Each point is reached from the start by the listed moves, each made once or not at all, plus a little noise. Say if it took an odd or an even number of moves. Then give how often each move was made.

Moves:
(1): [18.4 -1.4  1.9  4.1 -0.1  0.7]
(2): [ 4.7 23.4 -0.7 -0.3 -7.7  1.4]
(3): [-1.6  1.1 15.5 -0.5  2.7  2.2]
Start: [11.1 11.0  3.9 -5.9 -0.2 -6.5]
Points:
[34.3 32.8  3.5 -2.4 -7.6 -3.5] -> even (1, 1, 0)
[33.0 32.6 19.3 -1.5 -5.4 -1.3] -> odd (1, 1, 1)
[13.3 34.4 17.6 -6.2 -5.7 -1.9] -> even (0, 1, 1)

Moves:
(1): [26.2 -5.9 -0.4  5.0  2.8 -3.7  5.7  1.4 -2.8  4.4]
(2): [ 3.6 15.3  0.1 -0.2  2.2 -2.0 -1.4 -3.1 -1.4  0.0]
(3): [-2.1  0.4 28.8  3.7  2.9  1.6 -2.2 -6.0  0.7  0.3]
(4): [-2.5 -1.6 -1.5 18.8 -0.2 -1.8 -2.6 -1.4  6.5 -0.9]
(5): [ 0.4 -5.3  0.8  1.9 32.1  1.2  2.8 -8.4  2.8  5.3]
(6): [ 3.5  5.1  1.7  2.8  3.2 28.0 -1.8  2.0  0.2  2.5]
(7): [-2.9  0.4  1.9 -0.2 -0.4 -1.4 18.8  0.5  4.7 -0.3]
(8): [-2.1  5.3  1.9  2.5  7.1 -7.4 -3.6 23.4 -0.7  1.3]
(9): [  5.7  -0.8   1.4 -10.4  -1.4  -2.0  -7.6   0.7  28.0   2.0]
Start: [-10.4   2.6  -0.5   1.0   6.7   7.6  -5.4   0.0   0.9   8.4]
Points:
[19.2 11.5 34.0 21.9 51.6 -9.8  4.2  8.8 37.8 20.0] -> even (1, 1, 1, 1, 1, 0, 1, 1, 1)
[ 14.6   5.2  -1.0  29.6  20.3  23.3 -10.6  24.4   2.0  14.3] -> even (1, 0, 0, 1, 0, 1, 0, 1, 0)
[ -5.8  17.3   2.8  11.2  46.1  -4.6 -18.4   9.3  36.7  16.0] -> odd (0, 1, 0, 1, 1, 0, 0, 1, 1)
[-11.1   0.2  31.0  11.8   7.2   3.8   0.6  -6.8  41.4   8.0] -> even (0, 0, 1, 1, 0, 0, 1, 0, 1)
[-10.6   0.0   5.1  13.9  43.7  -3.3   4.2  15.6  42.2  16.3] -> odd (0, 0, 0, 1, 1, 0, 1, 1, 1)
[ 8.2  1.8 32.4 11.7 19.5 -3.7 13.8 17.4  3.4 13.6] -> even (1, 0, 1, 0, 0, 0, 1, 1, 0)

Moves:
(1): [24.7  0.4  3.8  0.4  0.3 -4.0 -1.7 -2.7  2.3  1.1 -2.2  2.5 -0.4 -1.0
 -1.5  2.8 -2.1 -0.2  3.2  1.9]
(2): [ 1.0 38.1  2.0 -1.7 -0.1  5.2 -4.7  7.7  0.8 -4.4  2.5 -2.0 -0.9  3.0
 -5.7 -1.4 -6.4 -2.4 -0.7 -5.1]
(3): [-3.8  2.1 36.6 -0.4  2.3  1.4 -1.5 -3.8  2.4  1.7 -1.6 -4.0 -1.0  2.4
 -1.2 -3.3  3.9  2.9 -1.3 -0.5]
(4): [-0.2 -0.6 -2.1 22.2  2.9  0.5 -1.5 -2.4  1.0  1.1 -1.6 -1.6 -4.0 -0.8
  0.0 -0.2  1.8 -3.0 -0.8  0.0]
(5): [ 0.3 -0.3  1.6 -5.0 32.4 -0.7  0.5 -2.8  3.0 -0.4 -4.8 -1.5  5.2 -4.8
 -2.8  0.7  0.1 -7.0  2.3  0.3]
(6): [ 4.9 -4.6  1.2 -0.8  2.3 21.9 -3.2  1.2 -2.0 -1.0  0.4  0.8  0.2 -1.0
 -3.9 -0.6  0.0  0.3  2.5  1.4]
(7): [ 3.6  5.0  1.4  0.2  1.2  2.2 28.0  0.5 -0.2 -0.2 -1.2 -3.6 -3.5 -0.2
  1.1 -0.4 -0.5 -0.4 -1.9 -1.2]
(8): [-0.1 -0.8  2.2  0.8  2.0 -1.8 -1.2 24.2 -1.7 -1.2  0.9  2.2 -2.7 -0.5
  3.3 -0.8 -1.6  1.6 -0.6 -1.1]
(9): [-3.6 -2.8  2.9 -4.5 -2.6  6.2 -1.5  1.8 34.3 -1.3  2.3  5.7  2.2  1.9
  0.9  1.3  1.7 -0.2 -2.5  3.8]
(10): [-2.9  0.4  0.9 -0.7  2.8  5.4 -3.3  3.2  1.3 33.9 -5.0 -0.2  2.1 -3.8
  0.4  3.2  1.0  1.2  4.5 -5.1]
(11): [ 1.5 -1.0  0.9  1.0  1.8 -1.8  1.1 -1.5 -0.5  4.3 25.0  1.2 -2.7 -1.6
  1.8  0.3 -0.9 -1.9  3.4  1.6]
(12): [-2.6  3.7  1.5  4.0 -1.4 -2.4 -1.3 -0.9 -4.1 -0.2 -0.8 32.2 -0.2 -5.7
 -3.5 -5.8  1.0 -2.7 -1.3 -1.0]
(13): [ 4.5 -2.8  4.3  7.0 -3.3 -1.4  0.8  6.5 -2.5  0.7  0.7  0.2 29.6 -1.8
 -0.5 -0.7  1.0 -7.0  1.2  0.6]
(14): [-0.5 -0.6  0.8 -1.0  1.4  2.8  0.6  1.7 -3.5  4.9  1.0  6.5 -0.5 33.4
  0.6 -2.8  0.6 -9.3  0.3  7.8]
(15): [ 0.6  5.0  0.8  4.2  3.5  7.0  0.2 -3.7 -4.3  3.9 -3.7  0.3  0.4  4.4
 39.2 -4.0 -2.2 -2.8  4.0  1.6]
(16): [-5.4  4.3  0.6 -1.2  1.0  1.9 -1.1 -2.5 -6.3 -2.3  0.2  5.7  1.8  1.7
  0.7 42.9 -6.9 -2.9 -1.0 -0.5]
(17): [ 5.5  1.3 -4.9 -4.2 -3.7  0.3  1.4  0.7 -0.6 -2.9  2.5 -0.4 -2.0  2.2
  0.6  4.4 36.1 -5.6 -4.6  7.2]
(18): [-1.8  5.4 -5.5  7.1  6.3  0.7  0.8 -1.4  3.3 -0.6  0.7  2.7  4.5  5.0
 -0.2 -1.2  3.9 32.2 -0.1 -1.9]
Start: [ -7.3   7.8   3.6  -4.3  -0.7   6.9   5.3  12.4  11.8   4.0   4.7  -2.6
 -11.3   1.9   6.8  14.1   9.6  -8.3   6.1  -9.5]
Points:
[ -1.9  45.9   5.8  12.4  29.0  11.7  -0.3  20.2   7.6  -4.5   4.3  -1.3
  19.7   2.5  -2.2  59.8  35.1 -36.4   2.6  -6.5] -> even (0, 1, 0, 1, 1, 0, 0, 0, 0, 0, 0, 0, 1, 0, 0, 1, 1, 0)
[-13.3  15.9  42.8  -9.6   5.8  22.7   3.9  28.4  32.2  11.4  30.9  16.1
 -15.6  45.6  52.0  51.7  41.2 -26.0   4.9  10.8] -> even (0, 0, 1, 0, 0, 0, 0, 1, 1, 0, 1, 0, 0, 1, 1, 1, 1, 0)
[-10.0  10.8   3.6  -3.4  44.5  30.2   0.8  31.2   8.8  -2.3   2.2   7.1
  -1.7   0.8   4.5  55.1   5.7  15.5   9.2 -10.5] -> odd (0, 0, 0, 0, 1, 1, 0, 1, 0, 0, 0, 0, 0, 0, 0, 1, 0, 1)
[-12.0  48.7  14.2 -11.1  37.8  43.2  -7.9  18.9   0.3  35.6  -2.7  39.7
  -3.2  23.8  -6.8  51.7  -1.6 -31.9  13.4 -11.5] -> odd (0, 1, 0, 0, 1, 1, 0, 0, 0, 1, 0, 1, 0, 1, 0, 1, 0, 0)
[-14.1  13.0  15.2  19.7   3.0  23.4  26.7  19.9  32.0  41.5  -0.3  44.2
  17.8  27.5   5.8  51.8   8.8 -32.4   4.8  -4.1] -> even (0, 0, 0, 1, 0, 0, 1, 0, 1, 1, 0, 1, 1, 1, 0, 1, 0, 0)
[-13.8  46.8  51.9  -7.1   4.3  37.7  -7.5  37.9  34.4  -1.4  31.6  39.4
 -12.5   1.8  -0.9  46.7   0.3 -13.5   6.2 -11.9] -> even (0, 1, 1, 0, 0, 1, 0, 1, 1, 0, 1, 1, 0, 0, 0, 1, 0, 0)

Moves:
(1): [ 21.0  -4.8  -5.2   1.9  -2.1   4.6  -6.7   1.3   7.4  -4.6  -1.1   0.4
  -1.7  -3.1  -7.8   2.2   6.0  -3.6  -0.8   0.8 -10.3  -0.7 -10.1  -4.2
 -12.5  -5.4   0.5]
(2): [ 10.2  25.9   1.4  -5.5  -6.3   2.8   2.7   5.9   1.8  18.2   0.0   1.3
 -13.3 -11.3   8.3   2.2   4.6  -7.7   3.6   0.9   1.3 -12.9   7.1 -10.6
  -4.8  -3.3   0.8]
(3): [  6.5   5.2  21.1  -0.9   8.9  -4.4  13.5   1.7  -4.9  -5.9   6.2   2.9
 -15.7   4.2  -8.3   1.4  -6.7  -3.0  -1.5  -1.9   4.0  11.7  -5.0  -0.6
  -8.5  -3.0  12.7]
(4): [ -9.2   0.0   0.0  16.1   1.5  -8.8  -0.2  -7.3   4.1  -3.9   5.3   2.6
  -7.6  -3.5   4.8   2.2  10.3 -12.0  -0.9   0.9  -3.8  -0.5  -1.0   8.8
  -3.0   0.5  -8.0]
(5): [-3.6  0.2 -5.3  1.5 16.5  6.3 -4.7  5.4 -0.8  0.2  5.2 -1.8  4.8  0.4
 -4.3  4.8 -6.2  3.6  4.5  5.3 -5.4 -0.6  5.3  3.7 -3.9 -4.6 -0.7]
(6): [-6.3  3.8 -1.8  3.1 -3.2 14.4 -1.9  0.5  6.0  4.5 -1.0  1.1  2.9  0.9
  1.4 -5.1 -7.4 -1.1  0.4  0.1  5.4  2.5 -6.7 -1.2 -5.3 -2.3  3.9]
(7): [ 2.9  3.9 -2.8  4.0 -1.5 -1.4 10.1  2.1  4.9 -4.4 -2.5 -0.3  6.1  3.6
 -0.9  7.1  2.8  5.8  8.2 -6.5 -4.5  5.9  8.6 -6.7 -1.7 -1.7  1.1]
(8): [  5.1   1.0   6.1   9.4  -0.5  -1.5  -8.3  15.2  -2.5 -11.5  -0.8   1.1
   4.3   1.4   8.0   1.0  -1.9   6.0   2.1  11.1   0.0  -5.3   4.3   2.7
   2.1  -0.2   0.8]
(9): [  3.2  -1.8   6.8   4.9   8.3  -4.7   1.6   4.4  14.8   2.3  -6.2  13.5
   2.4 -14.6   6.2  -0.8  -7.0   6.6  -9.0   6.4   4.0   0.9   0.7   7.3
   3.2  -5.7   0.4]
(10): [ 2.4 -8.1  0.7  7.1  3.0 -4.2  0.2  1.5 -7.8 15.9 -0.3 -1.5 -0.6  2.0
 -0.1  3.2 -1.7  7.2  9.4 -1.3  4.5 -0.6 -8.9  6.4 -3.4 -1.1 -1.2]
(11): [ -1.0  -1.2  -2.6  -1.3 -10.4  -8.2  -8.9   4.8   6.2   0.2  18.1   2.3
   0.0   3.1  -7.5   4.6  -7.9  -4.8   9.7  -0.4   0.4  -0.3  -1.3   6.0
   2.6  -9.1   7.5]
(12): [ -0.2   7.9  -0.6   0.0  -9.1   6.5   7.1  -4.5 -16.2  -1.8   3.6  27.3
   7.8   7.7  -4.0   6.7   7.0   5.4  -4.4   1.3  -1.3  -4.7  -4.6   2.2
   4.1   2.6  -1.4]
(13): [ 1.9  2.4  8.4  2.6  0.0 -0.4 -8.1 -6.3  1.6  1.4  1.2 -5.4  8.1 -4.2
 -5.5 -0.5  8.2  1.7  1.1 -1.6 -2.2 -0.6 -1.2 -3.6  1.8  6.8  3.6]
(14): [  2.8   6.8   2.7   3.5   2.7  -5.0  -2.3 -10.2   6.1   1.9  -3.3   1.7
  -2.8  14.8   1.8  -4.9  -1.7   2.7  -3.9   9.5  -2.4   0.6   1.6  -2.3
   3.1  -5.2   3.1]
(15): [ 6.2 -6.3 -1.2 -1.3  2.8  0.3  4.3 -3.0  1.5 -1.7 10.8 -3.7  2.9  3.3
 18.0 -8.9  7.0  6.8 -5.6 -0.7  4.7 -2.4  1.0 -1.0 -1.1 -6.0 -4.1]
(16): [ -1.3  -3.4   2.5 -12.1  -2.7   2.7  -0.2  -2.0   8.5   6.2  -1.8   1.0
  -0.8   4.9   8.6  19.8   1.0   4.6 -10.4   6.8  -8.2   8.5  -0.4   4.9
  -5.2   1.9  -1.5]
(17): [ -3.2  -6.1   6.3  -0.1  -2.0   3.0   2.2   9.6   2.3   6.8  -2.5   0.6
  -4.0   5.2  -5.3  -2.7  23.3   1.0  -1.0  -2.4   3.1   0.5   3.2   8.6
   5.0 -12.0   2.7]
(18): [  3.2  -1.9  -0.1   8.5  -4.3   0.2   1.2 -10.9  -8.1  -2.1  -2.8   0.6
  -8.8  -4.2  -3.2  -2.3   0.4  13.4  -1.2   5.4   0.8   3.2   7.9  -0.7
  -3.5  -4.5   5.9]
(19): [-0.7  3.2 -1.8 -9.1  6.6 -1.0 -9.8 -1.4 -0.1 -7.2 -7.4  2.3 -4.2 -1.5
  4.1  1.4  0.8  1.9 14.2  0.7  7.0 -1.3 -1.6  1.3  4.1 -0.8 -3.8]
(20): [ 5.9  4.7  1.5 -8.6 -6.3  1.6  4.2  0.2 -1.4 -1.8  1.9 -2.4  8.2 -7.3
  2.9  1.1  1.3 -7.7 11.0 22.4 -2.3 11.8 -1.2 10.5  3.8 -1.7 -2.5]
(21): [ 4.4  1.3 -6.8  2.5  7.2 -2.7  2.4  5.7  2.9 -5.4  0.1 -0.7 -1.2  1.5
 -0.7  7.3  5.3 -6.2 -6.5  5.3 18.9  9.0 -3.3  0.1 -1.3 -1.3  3.1]
(22): [  6.0   8.7 -15.7  -0.3   6.9   4.8 -17.7   8.6   0.0   3.2   3.3   5.2
  -8.0  -9.0   0.7  -9.2  -2.6   2.2   1.3  -3.8  -3.5  23.0  -0.6   3.6
  10.8  10.5  -0.7]
(23): [  5.9  -5.2   5.9   3.8  -0.8   5.3  -2.7  -2.5  -3.4   4.5  -8.7   6.5
   4.2  -4.1   1.2   1.4  -3.9 -11.0  -1.3  -3.7   2.0  -1.0  14.8   6.4
  -5.1  -2.3   1.2]
(24): [ 3.1  2.9 -5.9 -0.3  0.1  1.5  6.1 -3.0 -2.2 -3.9 -9.3 -5.7 -2.1 -1.5
  1.2  0.2  3.4  5.3 -7.3 -5.1 -6.9 -2.7 -3.7 21.5  2.2  4.2 11.3]
Start: [  9.2  10.4 -12.4   9.2   0.7  -6.4  -4.4   2.5  -2.1  -2.1  -5.0   3.6
 -11.7   4.9   3.7 -14.8  -7.3  11.7   3.9   4.2  -1.3   2.8  -9.3 -15.0
 -10.8  -5.2   9.9]
Points:
[ 50.8  45.6  22.6  24.6  -2.5  -5.3 -19.5  -9.0   9.1   8.9  -9.2   8.6
 -44.3  -2.2  19.0   7.5   5.7  14.1  27.6  58.9  -5.9  18.9 -23.6  -3.6
 -41.9 -22.3  23.5] -> odd (1, 1, 1, 1, 0, 1, 0, 1, 0, 1, 0, 0, 1, 1, 0, 1, 0, 1, 1, 1, 0, 0, 0, 0)
[ 26.4  50.1  -8.7   6.0 -15.1   6.0 -10.5   0.6  -0.9  31.9  -7.1  47.3
 -28.1   2.3  23.0   1.7  32.4 -11.2  -2.7  36.0 -16.8  27.3   9.4  17.1
  -2.3 -14.1   3.5] -> odd (0, 1, 0, 1, 0, 0, 0, 0, 0, 0, 0, 1, 0, 1, 0, 1, 1, 0, 0, 1, 0, 1, 1, 0)
[ 13.0  21.3   5.6  -1.3  18.9   2.1  -2.6  25.3  18.0  -6.4   0.1  15.6
 -19.0  -6.6  -6.1  -8.9 -14.7  13.6  24.4  29.4   7.4  25.3 -19.7  43.0
  -7.6 -40.6  41.7] -> odd (0, 0, 1, 0, 1, 1, 0, 0, 1, 0, 1, 0, 0, 0, 0, 0, 1, 0, 1, 1, 0, 0, 0, 1)
[ 63.0   6.5 -30.4  17.8  10.9 -13.1 -44.6  22.5  21.7  -5.8   1.1  18.0
 -13.9  21.5  28.4   9.0  -3.4  22.8  20.6  22.5   6.4  37.8  -4.7   1.3
 -17.3 -25.9  16.4] -> even (1, 0, 0, 0, 0, 0, 1, 1, 0, 1, 1, 0, 0, 1, 1, 1, 0, 0, 1, 0, 1, 1, 1, 0)
[ 42.1  14.9  -5.0  50.6  17.4   6.0   3.8  23.6   7.0   9.1  -8.5  62.2
 -27.4  -3.7  -8.4  -0.5  17.5   3.2  -1.8  -0.7  17.0  48.9 -22.1  16.4
 -27.5 -25.6  24.9] -> even (1, 0, 1, 1, 0, 1, 1, 0, 1, 1, 0, 1, 0, 0, 0, 0, 1, 0, 0, 0, 1, 1, 1, 0)
[ 36.5  39.6 -17.9   4.0 -24.9   9.7   9.5   6.9  12.2  13.5   4.4   2.4
  -3.5  -9.0  27.7 -12.3  -8.4  -2.8  22.6  11.1  -1.4   3.8   9.6  10.9
 -20.4 -27.6  28.8] -> even (0, 1, 0, 0, 0, 1, 1, 0, 0, 0, 1, 0, 0, 0, 1, 0, 0, 0, 0, 1, 0, 0, 1, 1)
[ 28.1  65.7   0.1  36.1  11.0   7.4 -10.3 -13.3 -21.5  28.1  14.7  34.9
 -35.8  -3.4  -2.3 -14.9  -1.7  16.2  23.5  41.2  -6.8  35.6 -16.6   1.8
 -19.6 -10.1  25.0] -> even (0, 1, 1, 1, 1, 1, 0, 0, 0, 1, 0, 1, 1, 1, 0, 0, 0, 1, 0, 1, 0, 1, 0, 0)
[ 39.6  17.3  -5.9  10.1   1.1  22.7  14.4  -7.4 -21.2   4.4  -4.8  25.6
 -17.0   8.6  -9.5  17.5 -10.1  36.2   2.9  38.1 -20.7  30.2 -36.1  27.5
 -43.4 -18.9  37.1] -> even (1, 0, 1, 0, 1, 1, 0, 0, 0, 1, 0, 1, 0, 0, 0, 1, 0, 1, 0, 1, 0, 0, 0, 1)
[ 34.9  45.8  20.5  41.7  11.2 -20.9  -9.1   8.2  27.0  -8.4   3.7  18.0
 -50.1  -1.1  26.7 -18.9  22.8  22.7  -1.5  32.2  33.3   5.4  -7.5  21.8
 -14.1 -46.4  50.4] -> odd (0, 1, 1, 1, 0, 1, 0, 1, 1, 0, 1, 0, 1, 1, 1, 0, 1, 1, 1, 0, 1, 0, 0, 1)
[ 42.6  64.7  12.7   8.2  15.3   7.5 -30.2  33.3  12.6   6.8  24.7  49.9
 -18.4  -2.2  19.3 -23.2   3.2  25.7  26.5  51.8  11.9  26.1  -8.1  12.7
   5.7 -39.7  32.6] -> odd (0, 1, 1, 0, 1, 1, 0, 1, 1, 0, 1, 1, 1, 1, 1, 0, 1, 0, 1, 1, 0, 1, 0, 0)
[ 25.4  20.3   0.5  13.7  -6.0   0.1   0.1  11.9 -16.0 -21.4 -27.7  40.8
  -7.5  -9.4  14.3  -9.6  20.7  44.1   8.5  43.3   3.0   4.5  -4.6  38.6
  10.8 -23.1  23.7] -> even (0, 0, 0, 0, 0, 0, 0, 1, 1, 0, 0, 1, 0, 0, 0, 0, 1, 1, 1, 1, 0, 0, 0, 1)
